Every row gives one point. Each copy is the shape, with its points in the same order, stretched, turned, moved and blurred by noise. Is it also mirrored, or only turned?

Shape (9 x 3):
[[-15 -33   5]
 [  6  -6 -15]
 [ -4   9  -8]
 [  8  16 -19]
 [ 13 -22  15]
 [ 12  13  -4]
 [  9 -51  22]
 [-15   4  11]
 [ 15  -4  -3]]
Copy 1 (9 x 3):
[[-15 -21  33]
 [ 12 -18  -5]
 [ -5  -4 -15]
 [ 10  -6 -30]
 [  7   4  26]
 [  7   7 -20]
 [  3 -10  60]
 [-24   7   1]
 [ 13  -1  -1]]
Copy 1 is: only turned
Copy 2:
[[  2 -32  24]
 [ 15  -2  10]
 [  6   2  -6]
 [ 12  17  -8]
 [ -8  -2  35]
 [  0  16   1]
 [ -8 -21  59]
 [-13 -11  -6]
 [  2   8  14]]
Copy 2 is: only turned
Copy 3:
[[ -9  22 -29]
 [ 17   5  -4]
 [  6 -11   0]
 [ 22 -14  10]
 [ -6  28   3]
 [ 11  -7  15]
 [-14  52 -16]
 [-17  -9  -6]
 [ 10  10  10]]
Copy 3 is: mirrored
Copy 4:
[[  4 -16 -29]
 [  7   3   8]
 [-13   9   3]
 [ -9  11  24]
 [ 17  14 -17]
 [ -3  21  15]
 [ 27  -3 -42]
 [-17  14 -19]
 [  9  14   3]]
Copy 4 is: mirrored

Shape (7 x 4):
[[ 30  -2 -24  29]
 [-31  24   5   5]
 [ 41 -14 -16  -8]
 [-50  12 -42  10]
 [-35  -8  10   4]
 [-47  15   4 -20]
 [-12  -3  10  43]]
Copy 1:
[[ 36 -12 -12  15]
 [ 14  33  17   9]
 [ 14 -29   4   7]
 [ -7  32   3  53]
 [-16  29  -9   4]
 [-16  35  24  14]
 [ 23  28 -27  -6]]
Copy 1 is: mirrored
Copy 2 (7 x 4):
[[  2  44 -12   7]
 [-28 -11   3 -23]
 [ 15  39  21   5]
 [-11   1 -44 -60]
 [ -1 -30   1  -9]
 [-12 -27  13 -45]
 [-20  -4 -16  18]]
Copy 2 is: only turned

Shape (10 x 6):
[[  6   2 -20  -8  12   7]
 [ 10 -22 -16 -16  -6   3]
 [ -5  -8  13   6 -22  22]
 [ 16  -2 -19  -8 -12   9]
 [ -4   6  -6   0 -18   0]
 [  3   8   1 -12  -1  13]
 [  0  -4 -18 -15  16   4]
 [ -2 -18 -17   9   7   5]
 [ 19  -8   6  13  60 -24]
 [-14  -8   8  -3 -20   2]]
Copy 1 (10 x 6):
[[  1 -25 -24  17   3  -6]
 [ -9 -28 -17   9 -30  -6]
 [  6  -2  18  -5 -13 -26]
 [  1 -13 -21  19 -25  -9]
 [ -6  11  -9   3  -8 -14]
 [ 13 -11 -18   1   1  -9]
 [ -3 -32 -24  12   3  -5]
 [-14 -24   1  19   3  -8]
 [ -2 -30 -11  12  49  54]
 [-11  -1   6 -11  -9 -14]]
Copy 1 is: mirrored
Copy 2 (10 x 6):
[[-11  -2 -12 -28  14   8]
 [ -1 -11 -30 -22 -12  14]
 [ 16 -12   3   3 -16 -24]
 [  1  -5 -16 -36  -6  -6]
 [ -2  -4 -13 -16  -4 -23]
 [ -9  -4   9 -16  -4  -4]
 [-17  -6 -15 -22  10  17]
 [  8  -3 -29 -10  15   5]
 [-12  52 -10  10  41  51]
 [ -3 -10 -12   9 -14 -20]]
Copy 2 is: mirrored
Copy 3, 10 rows:
[[ -5  -6 -19   4 -13   7]
 [  7 -31  -6  -5 -21   8]
 [-22 -19  16  15   1   9]
 [ -6 -14  -5   0 -23  16]
 [-11   3   8   1 -10   4]
 [ -8  -4  -3  16 -13   1]
 [  1 -13 -24   1 -12   1]
 [ -5 -25 -15  -7   4  12]
 [ 37  -8 -30  10  22   9]
 [-10 -11  18   4   0  -8]]
Copy 3 is: mirrored
Copy 4, 10 rows:
[[ 10  14  -3   1  -5  13]
 [ 27 -15  14 -13 -10  13]
 [ -4   8  36  -9  -6   0]
 [ 23   8   8  -1 -20  -7]
 [  5   7  11   0  -2 -17]
 [ -9  15   5 -13  -8   5]
 [ 10   7   0  -4   0  23]
 [ 21   0  19  11  -2  22]
 [-23 -15 -28  52   2  47]
 [  1  -7  31 -15   2  -7]]
Copy 4 is: mirrored

Shape:
[[  0  -7 -23  -2  10   7 -17  -8  -9]
 [ 17  16  10  26  23  26  16   9  -6]
 [ 27 -14   4 -21   2   2  26 -21 -26]
 [-21 -10 -16 -10  16  14  23  -4  26]
 [ -1  22  15 -23  -6  26 -15  23  24]
 [ -4   2  13   6  -2  -3  -3 -25 -20]
 [  0  10  -9   6  -3  24   8 -14  13]
 [-17 -13  -6  28  13 -16   8   9  26]
 [-16 -28  -8  22 -10   2  30  -6  17]
 [ -1  -8  14  10  35 -16   3  24 -26]
 [ 10  -2  13 -24   0 -11  20  24 -15]
 [ 21  14 -14  -4 -10 -17  29 -12 -27]
 [ 12 -13  -4 -16   4 -23  -5 -15   5]]
Copy 1:
[[ 20  -8  -9  14  11  12  -1  -3  17]
 [  7  -3  59  -4  11  -8 -27   8  12]
 [ 29 -22  19   6 -22   8  -1  -2 -45]
 [-17 -25  23 -31  15  12  26 -10  10]
 [  6  39  22 -48  -3   2   8 -13  28]
 [  9  11   1   9   3  19  -8  19 -20]
 [ -7   3  25  -5   5  15   1 -22   6]
 [-35 -20   6 -15   7  -9   5  26  25]
 [-42 -33  15  -2 -22  22  13  12   3]
 [ 23 -18  19  -4  14 -14  -5  60   8]
 [ 17  -5  15 -20 -24 -14  19  27 -13]
 [  8  -2  12  28 -15 -15   9   1 -35]
 [ 13  -9 -17  -8  -7  -6   4   0 -16]]
Copy 1 is: only turned
Copy 2:
[[  1  11 -10  15  14   8  10  13  -2]
 [-27  17  -6  10  12 -17 -26  11  16]
 [  1   9 -46   2   4 -32  21 -12  14]
 [-15  19  11  14  25 -12  30   6  28]
 [ -3  -8  36  -6  -3   2 -13 -29  24]
 [ -6   4  -7  -3 -10 -18  10  14  -6]
 [-20  21   7  13  -1 -11   9 -12   9]
 [-13  18  18  23   2  -9  12  45  35]
 [-31  17 -10  16  -2 -10  33  22  31]
 [  0  -1 -14  -4  21  -7 -15  51  24]
 [  7  -1 -16 -17   4 -12   2   1  41]
 [  7  35 -31  -4  -9 -23  14  -4  19]
 [ 18   9  -6  19  -7 -25  24   8  19]]
Copy 2 is: mirrored

Shape (14 x 11):
[[ 16 -26 -35 -14   1  35  -1 -22  10  28 -22]
 [ -5 -11 -31   1  20  -1   1 -30  22  18 -23]
 [ 25   9 -46  -3  -7   1  12 -20  -5   4 -19]
 [-32  -4  12  25  -5  -7 -41   2  -8   1  34]
 [  5  15   3  20   6   5 -36 -16  10  26   0]
 [ 22  22 -11  -8 -31   2 -23 -14   0  -8  31]
 [-17  -5 -11   7 -14   9 -27  -2  35  16 -18]
 [  8   1 -26   4  -9  31  26 -43  11   4 -33]
 [-21  28  -6   0  15  12 -37  -3   7 -12  29]
 [ 13  23 -32 -17 -24  -1   0 -12  -2   1   0]
 [-20  -5  -2  -9   3   8  -1 -25  20  44  -7]
 [  9  39 -20 -20 -29   2 -32 -13 -39 -18   0]
 [-14   8  34   7  12  -4 -31  25   5   0  18]
 [-16  35 -12  18  -4  10 -22  18 -12   8  25]]
Copy 1, 14 rows:
[[ 51   1  36   4  -5  12  -3   2  43  27 -36]
 [ 52   2  26   7  22  -2 -12 -21  35  -7 -36]
 [ 18  -5  21  21  45  23 -19  -8  32  22 -32]
 [ 12  15 -27   4 -17 -30 -47 -25 -17   5   5]
 [ 15  38  26  18   2 -10 -36 -23   6  12 -16]
 [-29   4  10  17   8   0 -39 -28  21  36  12]
 [ 25  24  10  24 -22 -16 -29  -7  33 -13 -22]
 [ 32 -13  30  47  17  -3   3 -10  28  17 -41]
 [ -6  22 -10   6 -13   2 -22 -58   2   3   5]
 [-12  -1   5  17  26  11 -25 -17  35  24 -16]
 [ 41  20  14  -2  -2 -34  -1 -14  34  10 -29]
 [-51   0   2   7  17  21 -47 -20  -1  29 -30]
 [ -6  29  -5  -2 -17 -14 -15  -8 -16 -18  26]
 [ -3  38 -27  23  -1   5 -22 -32  -3  18  -3]]
Copy 1 is: mirrored
Copy 2 (14 x 11):
[[  2  -7  33 -41 -25  19   3 -12  -4  41 -14]
 [  5 -11   4 -17  -7  -4  18 -28  -2  36  -3]
 [ 22   4 -13 -26 -18 -13   2  -7 -20  21  15]
 [-20 -15  28  56   9   8 -31   2 -10  -6  13]
 [  8 -11  12  33 -10  23 -21 -31 -12  24   1]
 [ 36  -7   6  16 -21   5 -31   8 -17 -13  13]
 [  6 -17  15  22 -11  15 -13 -20  36  20   3]
 [  4   0  -8 -42 -34  11  23 -15 -14  15   1]
 [  1 -16 -14  25  16  -8 -36   1  -3 -12 -16]
 [ 29   6 -13  -3 -17 -12 -10   7 -13   7  10]
 [  2  -8  20  12 -17   5  21  -9  -4  29 -18]
 [ 10  27 -11  18 -33 -24 -39  10 -29  -6  -6]
 [  7   6  16  48  30  14 -27 -11   2  -6  -1]
 [  3  -8 -19  34  16  14 -35  13  -9   6  10]]
Copy 2 is: mirrored
Copy 3:
[[-23  -1  19  18  12  34   0  25  -3  33  37]
 [-10  -7  -2  -2  23  43  -5   9  16  28   5]
 [-38  23 -10  25  22   8  18 -15   9  19  11]
 [ 18  15   1 -26 -10  19 -24 -28 -30 -45 -13]
 [ 15  23   0  13   3  40   6  -3 -18  -6 -16]
 [ -6  23  -1   9 -14   0   5 -60 -26  -3  14]
 [ -4  24  27 -12  -9  34 -21   2 -19  27  -9]
 [-40   0  26   1  15  35  42  11   2  20  15]
 [ 27  30  -7 -35   8  20   4 -44 -27 -20   6]
 [-25  25 -10  11  -7 -10  14 -41 -11  15  12]
 [  9 -18   7 -14  -9  36   1  16 -13  29  -3]
 [-21  53 -21   3  19 -17  28 -47 -54  -9   2]
 [ 35  25   6 -12  -7  -5 -12 -13 -15 -13 -26]
 [  5  52 -14 -16 -17   2  12 -29 -15 -35  -5]]
Copy 3 is: mirrored

Shape (17 x 12):
[[-18   6 -19 -16 -15  -9  19   2 -15 -14  -4  -4]
 [-12  14  37 -16   0  13  22   5 -30  21   0   0]
 [-18 -15  25  13  -2  18 -12  23 -22  -3  -5  13]
 [ -5  -9   7 -13  16   4   8  -6 -12  -5 -37  20]
 [  6  23  18 -14  21  11  -7   4  20  -9  13  14]
 [  2  -2   6   5  -8   4  -2  11  10  -8  24  -4]
 [-22  54 -11   4  -3  17   6  15 -26   0  -2  16]
 [ -3   0  24   8  -6   7 -17  -2   3  -1  -6  -6]
 [-10  20 -11 -34   8   3  12   3  -8   0   6  -9]
 [ 11  -1  35  10  -2  14   4  15  -2 -18  14 -29]
 [-16   3   6   6  -2  32  -2   8 -32 -11  21 -17]
 [ 20  29  11 -12  -4  -7   1  33   9 -14  -5   2]
 [-16  -1  -4  34 -12  14  12   4 -17  -4  19  -1]
 [-31 -20 -25   3  21  28  26   6 -15  36 -13 -26]
 [ -5  10   6 -51 -17  17  35  12  12 -11   0 -28]
 [ -7 -26  -2  11 -12 -20  12   1  -4 -20   0 -36]
 [ 23   6   2  -1  -4   8  -2  -7  -8   2  12 -12]]
Copy 1 (17 x 12):
[[  4 -21   6  23  11   4  33  23   3   9 -35 -19]
 [ -1  28   4  31 -23  14  -1  34 -13   9 -15   7]
 [-10  -4  21  29  -9  10 -21   6  14 -10  -8  29]
 [-27   3  -1  28  -6  28  18 -10   6  17 -17  -9]
 [-12  10  19 -23 -19  12  -7   6 -15   4   3 -20]
 [ 12 -12  10  -9  -9  -2  -9   6   1 -11  -3   5]
 [-20  -4  28  24   7  15  23  52 -15 -15  -5 -22]
 [  4 -11   2  12  -9  16 -22   0  -5   0   3   2]
 [ -9   7   8   2   6  -3  19  28 -15  21 -29 -18]
 [ 19  -4  16  -9 -17  22  -8  10 -14   8   1  31]
 [-10 -15  14   7  -7   3 -11  36  -4   0 -12  38]
 [ 16  12  30  -9  14  32  16  10  -6   4  -7 -21]
 [ -1 -29   6  21 -14  -4   6  19   1 -32   1  25]
 [-27  -3 -10  42   2 -38  17   5 -14  10  -1  41]
 [ 24   5  14  -4   5   5  34  29   3  60 -19 -24]
 [ 24 -34  -4  22   3   4  16 -10  -9   2 -28  16]
 [  2   5 -16 -11   1  17  -4  12  -8  -7   0  14]]
Copy 1 is: only turned
Copy 2, 17 rows:
[[  7  -9  15  29  15 -14   4  -4  -3  -5 -18   5]
 [ -3 -15  -1  32 -22 -17 -29  23  -3 -13  10  23]
 [-10  -4 -31  17  -4  -5  -3   4   1 -13  14  -2]
 [ -8 -14   3  18   6  17  -3  -3  23 -22   4  25]
 [ 12  -4   8 -13 -11 -19   3  18   2  -9  20  42]
 [ 17  -4  -8  -7  -8 -22   8   9  -4  -1  -1   3]
 [-21  -4  17  23  13 -17   8  18 -26  23  -2  35]
 [ 10 -13 -15   0  -1   1 -12  -7  -2  -9  14   5]
 [  4   1  21   8   7 -15  -6  16  -6 -19 -13  29]
 [ 26 -13 -35   5 -22  -7  -1   6 -10   2  -6   8]
 [ -1   2 -15  18  -9  -1   6  26 -27  -5  -5  -1]
 [ 14 -20  -7  -7   7 -25   5  -9   2   8 -13  37]
 [ -1  -1  -8  22 -12  -8  15  20 -13  24  -5 -15]
 [-14  28  -2   8 -16  22 -15  27   8  -8 -25  -8]
 [ 24 -14  14   8 -24 -16 -13 -17  -6 -32 -36  26]
 [ 34  -5 -21  22   9  -1   1 -10   4   3 -20 -23]
 [ 13 -19   1 -10  -5   1   0  19  -5  -2  -9  10]]
Copy 2 is: only turned

Shape, 16 rows:
[[ -9  -8 -16   1 -10  -9  16  14   6   9   9 -14]
 [ -1   5   5  18  14 -40   5 -12 -22  15   3   9]
 [ 26  -2 -19 -20   7  -8  14  -7  -3 -14  14 -15]
 [  2 -12  14  29  10  -4   8  30 -10 -27  -5  30]
 [-20 -36 -30  30   7   2 -14  -3 -21 -21   4 -14]
 [ -4 -35   9  23 -18  13 -13  -7  -4   1   7   6]
 [  3  15  -1  22 -27 -36   8   2  -3  24 -22  -2]
 [  9 -21 -39   5  -8 -11   0  13  13 -21   3   3]
 [-24  16  -1  21 -10 -32 -21   6  16   3  17 -13]
 [ -3  -1  -7  12   0  13 -15   5   4  23  13   2]
 [ 19 -27   3  19  -7 -12 -11  -2   1 -13  10 -26]
 [ 20  14 -20 -11   3 -36   3 -14   7   8 -12 -13]
 [  5  20   1   0  22   9 -17   3  -9  -8 -22  -8]
 [  7 -37 -33 -21 -22  -3 -16  -5 -22 -14   0 -20]
 [ -1  11   6 -21  24   0   2  13  24  -3 -33   7]
 [ 23  -7  11   8  27  -2 -23  24  -6  14 -23   6]]
Copy 1, 16 rows:
[[ -4  -5 -22   3  15 -17   8  16  15 -21   1 -17]
 [-14  17 -11  13  33  -3 -11 -26 -40  -3  16 -24]
 [-27 -20  -1  16  12  12 -21   7  11 -16 -20 -21]
 [-17 -23   3 -11  19 -25  36 -25 -25  25 -10 -21]
 [  5 -23 -39   8 -29 -41 -18  -5   0  -8  -9 -40]
 [ 26 -15  -6   8 -20 -34  -9  23 -23   5   4  -7]
 [ 24  25 -10  12  59 -13   1  -5  -5   5  14   9]
 [  1 -32  -2 -11  10 -16 -17  -7   4 -20 -19 -11]
 [ -7  40   5  -2  13 -25   4 -12   2  -2   8 -16]
 [ 16  -8   1   8 -15 -10  -9   6   4  -8  27  -2]
 [-11  -8   4  23  -2 -32 -28  17  -3  13 -23  -9]
 [-12   8  -4  17  37  16 -30 -16   4 -14   1  12]
 [-21  -7 -13   7 -10  21  -7 -24  24  23   8   1]
 [ 21 -33 -38 -20  -2 -14 -60  28  18   3 -16 -30]
 [-31 -13 -13 -13   2  32  21 -21   6  -4   0  39]
 [-24 -35  -4  -4   4  -8 -15 -22  -3  30  19  28]]
Copy 1 is: mirrored
Copy 2, 16 rows:
[[ 21  -3   0   7 -32 -14  -2   4  -8   8  -4   6]
 [  8 -12   9 -14  -3 -17   3  14 -22  -9  34  33]
 [ 11 -29  -9 -14 -22   3  -6 -15  -4   7 -19  21]
 [ -6 -10  46  -8 -10   3  34 -19  -4 -23   9 -11]
 [-29 -17  21   2   2 -39  -6  -9  -8 -13  -6 -18]
 [-20   7  30  13  -5  -5 -16 -18   0  12   7 -13]
 [  6  -6   4  20  -7 -16  -2  42   5   1  26  38]
 [-19 -27   1  10 -29 -15   7 -13  11  -9  -3  -9]
 [ 20  -2 -16 -20 -15 -30   2  25  18 -23  40   0]
 [  6   2  -8   7 -14   4 -13   8 -11  -1  15  -9]
 [ -1 -25  19  -1  -2 -14  -4 -12  10  18   4  -1]
 [  4 -30 -29   3  -4 -11   0  17   3  -3   9  41]
 [ -4 -17  -9  -2  27   0  13  10  -1 -22 -10  11]
 [-32 -15   1   0 -17 -18  -1 -10  -1  30 -29  -9]
 [  3  -2 -18  14  15   1  28 -12   0 -17 -13  17]
 [ -6 -17   8  12  19  14  35   0 -17   3   6  -6]]
Copy 2 is: only turned
Copy 3, 16 rows:
[[-12   1  -4   8  29   6   0 -11   4 -18  14  21]
 [  6  -7 -21 -16   8  14  20  21 -25 -24   2  23]
 [-16   8 -18  -6  28 -25   4  10  10 -13   2 -18]
 [ 22 -22   9   0 -21 -15 -11 -25 -29 -32  31 -13]
 [  9   1 -28  35  25  46  -7 -28 -22 -26  44 -29]
 [ 10 -11   0  12 -11  21   6 -20   2  11  36 -32]
 [ -8   3 -19  -9   1  -5  44  -2  -1 -11  18  54]
 [ -1  -1 -33  13  23 -12 -15 -37   3  -3  38  -7]
 [ 30  13  -6 -11  37  11  18  -5 -21  -1  35  43]
 [ 19  17  -9   1  -1  17  -4   0   9   2  14   6]
 [ 16 -15  -7  16  24 -12  21  -9  11 -10  34 -22]
 [ -9  13 -39  -2  25 -17  21  15   4   0 -12  30]
 [ 14  31 -13  19  -5   1   9  14 -20  -5  -5   0]
 [-33  -2 -27  39  15  11   5  -5   2  12  48 -23]
 [  1  13  -7  19 -11 -15 -11   1 -17  10 -39  21]
 [ 28 -11 -17  31 -32 -10 -12  11  -4  -6   2  14]]
Copy 3 is: only turned
Copy 4:
[[-11  12  -2   7   0  27  -9   4 -23  -2  16  16]
 [ -8 -20 -20  15 -16  -6  -2 -26 -10   3   0 -30]
 [-12  -3  12  10   3  11   8  23 -21 -46   4  -2]
 [ 50   1  -8  21  20 -17  28 -22 -22   9  10   6]
 [ 12  12 -32   3 -17  33  25 -41  -8 -18  14  15]
 [ 15 -24 -12  -6   4  33   8 -31   4   9  -7   5]
 [  2 -17 -17   1 -24  13 -13  -5  -7  46  20 -15]
 [ 10   6   5  14  13  24   3  -3 -16 -20  44   4]
 [  1  23 -15 -34   3  17 -29 -28 -32  12  27 -30]
 [-11 -12 -13 -20   0  10 -14 -20  -7   3  -1  17]
 [ 22 -14 -27  -9  -1  31   5  -2 -17 -24   0  -9]
 [-16  -5  -3   5 -11  -2 -20   9  -5 -21  22 -31]
 [ 13  17 -16 -17 -10 -31   5 -11   5 -15  -8   5]
 [  8  -2  13   9 -36  41   9 -14   3 -35  21  13]
 [ 13  28  16  16  18 -35 -26   2  12 -16   7  -4]
 [ 32 -20 -19   7  -9 -29 -11 -16   5 -12  -8  10]]
Copy 4 is: only turned

Shape, 15 rows:
[[ -8 -22 -16   6  -8  -6 -16   4  13 -16  26   6]
 [-21 -23  -3 -18 -24  -7   9  -4   2   0   3   8]
 [  9 -18   0   7 -20   2  -6  -1   1  -4  19  10]
 [ -9  27  19  16 -13 -12  16 -13  31 -20 -20   3]
 [-12  18  -2  19   8  -2 -30  16   5  23 -26   4]
 [ 11  19  -7 -13  -2   7  -1 -26  31  -9  -7   1]
 [ -9  23 -19  30  12  -6 -16  11 -16   5  -1 -23]
 [ -5  -6 -13  14 -30  13  15   6  27  -5  11   8]
 [ -2 -21   2   0 -13   7  18  19  16  -6  -3 -17]
 [  3  23   1  21  15  -8  31 -26   7  -6  -5  23]
 [-10  15   9  27  -3  -4 -19  -5 -12  26 -12 -24]
 [ -1  38  -4  15   8   1 -31  29 -27  11  13 -13]
 [-25  20   4  29   7  18 -20   0 -22   1 -19  -5]
 [-27  18  18  17  18   4   7 -23  20   8  10  16]
 [  9 -20   8  -6  -6   2  -5  -3  13 -11   3   3]]
Copy 1 (15 x 12):
[[ -8  17  -4   1  16 -12 -14  -1 -13  25 -18  27]
 [  2  16  11  -1  27 -13  -1 -25 -14   1  -7  19]
 [ 11  27   8  -7   7   3  -4  -2   0  13 -24  16]
 [  5  24   5  10 -27 -29 -28  -4 -35 -14  -6   1]
 [ -9  21 -13  -1 -17  21  10  22  -7  -6  30  -5]
 [  8   4 -21  20 -15 -14  -1 -20 -22 -19  -8 -16]
 [-15   4  -7  18 -13  -1  -5  30  12   1  19  -2]
 [ 18  14   1  -1   0 -30 -34 -18  -4  21  -9  18]
 [ 22 -17   4   5  -6 -14 -26 -13 -11   8   4  34]
 [ -4  17  18  -5 -27  -7  -1 -11 -15  -8 -24 -26]
 [ -6  30   5  22 -24  23   6  21  11 -15  18  -9]
 [-13  11 -13 -16 -13  23  -3  44  25  -7   9  11]
 [-22  28 -10   4 -20  -1  33  27  23  -6  29   8]
 [-20  35  10  -8 -39  18  -7 -13  -7  -8 -14  -5]
 [  9   8   0   0  -2   4   2  -8 -17   1 -16  19]]
Copy 1 is: only turned
Copy 2, 15 rows:
[[  8  26  21 -11  10 -19  19  -1 -13  -3  12  24]
 [-14  33  -9   2   0 -11  -6   4  -9  -3  11  24]
 [-10  23  15  -8   9  -8  -8   3 -16  -5  -3   4]
 [ -5  -6  14  -2 -12  -3  -9  -7  13  25  23  -4]
 [ 20 -14   8   1 -29   4  17  22  13  -1  -7  -4]
 [ -2  -7   8  -6   6  14   7 -25   3   1  11   4]
 [ 16 -18   8  10 -15 -24  20   9  11 -12 -18 -18]
 [ -4   1  37   6  12 -10  -1   2 -16  -6  11  16]
 [-11  11  27  10 -10 -20  -8   2   4   3 -11  32]
 [ 12 -22   0 -11 -13 -11 -11 -17 -15  15   5 -13]
 [-12  -7  -6  12 -17   0   4  19  12   1 -26 -31]
 [ 20 -10   7   3  10 -12   2  17  18 -15 -27 -17]
 [  2 -40  -5  -7 -14 -13  16  23   8  -1 -15 -15]
 [ 10 -21   1 -12   8   3   6  -5 -14  36   3  -8]
 [ -9  22  11 -14  -6  -7  -2  -7  -4   5  -4  19]]
Copy 2 is: only turned
Copy 3:
[[-16 -12 -23  18   3 -19  -7  -7  17  -3  -2  26]
 [ -9 -11 -29   4  21  29 -32 -16   2  16   4  12]
 [ -8   1 -13  -6 -11   1 -13   6  10   9  -4  38]
 [ 30  16 -55 -15  10  26  28   4   3 -34 -24 -11]
 [ 18 -15  28  13  10  18  23   7  46 -15  19   0]
 [  8  35 -29   6 -17  -2  41 -14  -6  -6  -8  -9]
 [ 13 -23  36 -18   2 -19  19  15  53   3  -2   1]
 [ 11   2 -54 -15 -23   8 -20  -3  31 -11   9   4]
 [  8  -4 -36 -19   9   9 -18  25  -1  16  30   7]
 [  6  34   0 -22 -12   9  -7  -5  -6 -43 -43 -23]
 [ 25  -2  31 -25  17  22  26  22  44   7   3  15]
 [ 14 -32  43  10 -15  -7  20  35  60  39 -23  15]
 [ 53 -12  35 -19  14   0   8 -13  34  10  -7   7]
 [ 22  45 -12   5  16  20  -3  -8  14 -20 -41 -23]
 [ -3  13 -18   6   5   3  -1   7 -17   4   7  27]]
Copy 3 is: only turned
